Each point is reached from the start by the listed moves, each made once or not at all, plus a little noise. Say if it took an odd or an even number of moves. Then give how often each move was made.
(in the rows, 128 means zero)

Moves:
(1): [176 114 115 124 127 124]
(2): [149 104 122 114 113 117]
(3): [181 121 141 112 113 119]
Start: [125 126 121 129 137 128]
Points:
[178 120 132 113 123 121] -> odd (0, 0, 1)
[249  83 116  95 106 102] -> odd (1, 1, 1)
[199  96 129  98 109 108] -> even (0, 1, 1)

Moves:
(1): [117 136 129 127 156 119 152 110 109 139 176]
(2): [ 85 197 127  88 154 120 123 112 141 107  85]
(3): [ 90  65 154 150  84 181 142 134 133 138 148]
(4): [128 117 146 132 121 138 144  87  88 123 134]
(5): [ 71  76 135 153 115 104 128 113 134 115 138]
(6): [117 133 133 160 125 133 111 100 142 111 123]
(7): [119  90 130 165 113 101 164  98 101 212 126]
(8): [121 147 135 140 145 140 120 139 119 108 118]
(9): [127  83 144 157 193 123 168 156 168 118 127]
Start: [136 145 102 149 142 123 168 113 139 135 138]
Points:
[ 12 129 119 203 134  69 178  21 148 164  98] -> even (0, 1, 0, 0, 1, 1, 1, 0, 0)
[ 26  31 135 234  84 155 157  87 172 113 160] -> odd (0, 0, 1, 0, 1, 1, 0, 0, 0)
[ 89  45 152 199 194 163 249 131 173 151 210] -> odd (1, 0, 1, 0, 0, 0, 0, 0, 1)
[ 63  74 116 222 128  82 200  77 102 187 134] -> odd (0, 0, 0, 0, 1, 0, 1, 1, 0)

Moves:
(1): [103 125 118 121 119 119 136 143 108 148 123 139 131 126 151 132 135 122
 136]
(2): [110 123 106  91 128 159 108 115 123 151 105 158 124 137 118 119 113  90
 119]
(3): [146 136 149 128 134 135 120 126 122 114 131 137 102 143 139 135 122 130
 126]
(4): [118 129 129 141 139 113 130 124 116 141 125 142 112 130 144 116 142 120
 117]
(5): [123 148 114 130 131 107 141 149 132 142 130 102 113 121 126 123 127 123
 108]
(6): [137 122 136 132 128 121 132 131 132 126 131 134 123 130 117 121 111 120
 126]
(7): [153 110 126 131 125 139 133 141 122 127 131 135 113 127 128 124 130 129
 129]
(8): [128 127 129 128 130 126 122 118 135 122 129 139 114 121 151 133 124 123
 129]
(9): [111 114 136 122 129 111 136 130 130 132 135 112 131 105 116 164 127 112
 129]
(10): [104 140 111 130 140 121 125 118 139 106 139 113 128 131 109 104  95 130
 110]
(11): [132 137 125 133 133 110 114 134 128 121 160 111 137 127  94 138 128 134
 130]
(12): [122 119 118 125 136 135 142 120 135 132 144 133 105 129 122 116 132 154
 118]
(13): [108 131  96 140 119 103  97 102 120 102 128 169 124 154 123 120 115 121
 136]
(14): [137 119 121 144 142 122 147 119 102 149 143 130 122 134 136 147 144 129
 115]
(15): [ 97 123 111 113 129 136 144 143 146 126 130 120 165 142 132 149 130  98
 130]
(16): [129 110 126 143 141 138 151 130 114 154 133 136 112  95 136 128 141 160
 162]
(17): [143 124 125 105 138 127 134 124 137 104 135 127 142 142 124 125 138 120
 125]
(18): [109 125 118 129 116 117 115 111 125 121 134 133 114 138 135 130 114 111
 151]
Start: [128 107 136 111 134 127 116 136 137 118 129 139 131 138 123 127 145 130
 121]
Points:
[ 72  91  14  70 168 125 134 116 142 102 160 174 115 203  85 104 118  73
  58] -> odd (0, 1, 0, 0, 1, 0, 1, 0, 0, 1, 0, 1, 1, 1, 1, 0, 1, 0)
[ 56  89  73 130 159  43 102 107  60 176 172 217  28 134 144 169 126  61
 138] -> odd (1, 1, 1, 1, 1, 1, 0, 1, 1, 0, 1, 0, 1, 1, 0, 1, 0, 1)
[  7  58  60  89 186 128 182 128  98 203 155 170 109 115 132 149 152  94
 103] -> odd (1, 1, 0, 1, 0, 0, 0, 0, 1, 1, 0, 1, 0, 1, 1, 1, 0, 0)
[ 75  84 109  64 143 121 105 141 164 128 150 144 158 133  82 182 110  39
 117] -> even (0, 1, 0, 0, 0, 1, 0, 1, 1, 0, 1, 0, 0, 0, 1, 0, 0, 0)
[ 99  60  61  85 128 109  83 117  96 117 156 231  98 162  96 114 118  85
 182] -> odd (1, 1, 0, 0, 0, 1, 1, 0, 0, 0, 1, 0, 1, 0, 0, 1, 1, 1)

Moves:
(1): [123 119 139 133 140 132 123 119 143 120 134 140 137 129 120 129 148 117
 138 138 127 119 119 146 112]
(2): [107 124 121 143 135 125 147 117 102 137 117 119 112 139 115 105 123 131
 124 131 130 127 107 120 147]
(3): [139 134 121 140 135 115 120 118 123 131 117 111 162 122 101 131 137 107
 143 138 116 130 124 129 140]
(4): [129 107 123 138 123  97 135 106 115 138 123 114 123 116 117 112  94 137
 101 134 110 139 152 120 133]
(5): [141 105 111 133 136 115 150 131 130 127 126 111 130 146 131 125 145 146
 132 131 137 124 176 124 117]
(6): [130 123 126 119 127 138 117 125 129 130 122 112 131 130 129 124 104 128
 147 149 114 141 132 121 134]
(7): [114 131 126 118 103  94 138 132 143 139 139 146 121 117 130 104 130 101
 134 139 136 147 134 135 143]
(8): [128 126 153 119 126 146 117 124 133 137 151 109 154 129 148 141 121 105
 146 136 140 111 126 138 126]
(9): [131 107 128 139 103 128 125 141 121 111 139 119 149 163 103 139 142 142
 126 116 138 140 127 137 135]
(10): [111 129 134 112 113 116 132 115 121 119 143 144 126 118 140 139 148 112
 153 123 116 128 114 128 134]
(11): [131 124 127 124 136 131 123 121 123 131 125 115 136 112 123 136 146 125
 130 130 145 134 139 131 127]
(12): [127 125 122 126 114 138 122 140 115 123 124 125 133 110 113 117 121 125
 137 128 126 121 129 133 127]
(13): [121 122 133 110 119 121 141 124 112 127 124 121 102 157 129 121 104 108
 118 113 134 124 130 149 125]
(14): [116 140 127 151 118 127 122 125 137 112 122 119 128 120 133 135 127 134
 134 135 140 122 135 129 133]
(15): [118 140 133 127 135 122  96 134 143 118 111 133 120 126 131 120 141 120
 115 125 121 134 146 113 114]
(16): [136 116 140 128 125 113 119 144 141 129 135 141 122 144 125 118 117 109
 131 106 140 134 139 122 134]
(17): [135 134 139 134 129 133 113 106 145 143 113 136 145 142  93 136 152 117
 134 117 131 118 111 120 114]
(18): [123  98 109 119 114 134 142 125 117 148 140 155 134 139 125 138 126 108
 133 117 123 127 132 139 138]
(19): [117 159 136 117 145 148 136 109 139 106 145 132 136 101 153 137 119 101
 123 148 137 133 111 134 108]
(20): [132 119 117 116 121 148 131 141 130 120 126 125 125 117 151 125 124 136
 143 116 104 124 123 134 134]
(21): [131 120 132 143 115 137 132 109  99 126 103 129 140 122 122 115 120 143
 134 129 141 133 126 135 139]
(22): [145 134 116 119 137 129 115 114 123 125 130 134 128 118 129 110 136 137
 112 129 121 125 144 121 140]
(23): [128 136  96 131 162 106 111 140 139 125 146 108 140 153 127 133 130 135
 137 114 119 145 129 125 100]
(24): [112 117 112 116 129 115 133 144 120 104 109 126 124 132 141 121 100 152
 120 132 130 119 127 115 135]
Start: [122 136 117 115 138 130 112 140 150 134 130 122 126 127 140 124 113 153
 147 142 139 143 114 121 145]
Points:
[103  61 108 161  92  40 124  92 158 125 121  97 178 150  59  95 183 100
 202 132 145 165 149 132 185] -> odd (1, 1, 1, 1, 1, 0, 1, 0, 1, 1, 1, 0, 0, 1, 0, 1, 1, 0, 0, 1, 0, 0, 0, 0)
[113  77  67 109 124 106  40 105 133 105 120 123 155  88 130  84 104 126
 199 123  90 177 179 126 153] -> even (1, 0, 0, 1, 0, 1, 0, 0, 0, 1, 1, 1, 0, 1, 1, 1, 0, 1, 0, 1, 1, 1, 1, 0)
[ 93  84  49 154  99  53 100  98  97  94  77  73 172 166  41  38  82 152
 163 134 121 156 111 150 184] -> odd (1, 1, 1, 1, 0, 0, 1, 0, 1, 0, 0, 1, 1, 1, 0, 0, 1, 0, 0, 1, 1, 1, 1, 1)
[ 60 123  77  79 110  92  85 144 195  39 132  99 152 169 143 106 127 107
 220 147 124 163 135 145  90] -> odd (1, 0, 0, 0, 1, 1, 1, 0, 1, 1, 0, 1, 1, 1, 1, 0, 1, 0, 1, 1, 0, 0, 1, 1)
[ 96 103  91  50 134 103  93  92 165 129 131 122 183 110 154  86 134  40
 220 163 131 151 152  99 184] -> even (0, 1, 1, 0, 1, 1, 1, 1, 0, 1, 1, 0, 0, 0, 1, 1, 1, 1, 1, 1, 0, 1, 0, 1)
[ 97 121  43  90 178   7 105 120 126 100 108  64 121 128 113  19  62  93
 112 148 145 187 209  99 143] -> even (0, 1, 1, 1, 1, 0, 1, 0, 0, 0, 1, 1, 1, 0, 1, 1, 0, 0, 1, 0, 0, 1, 1, 1)
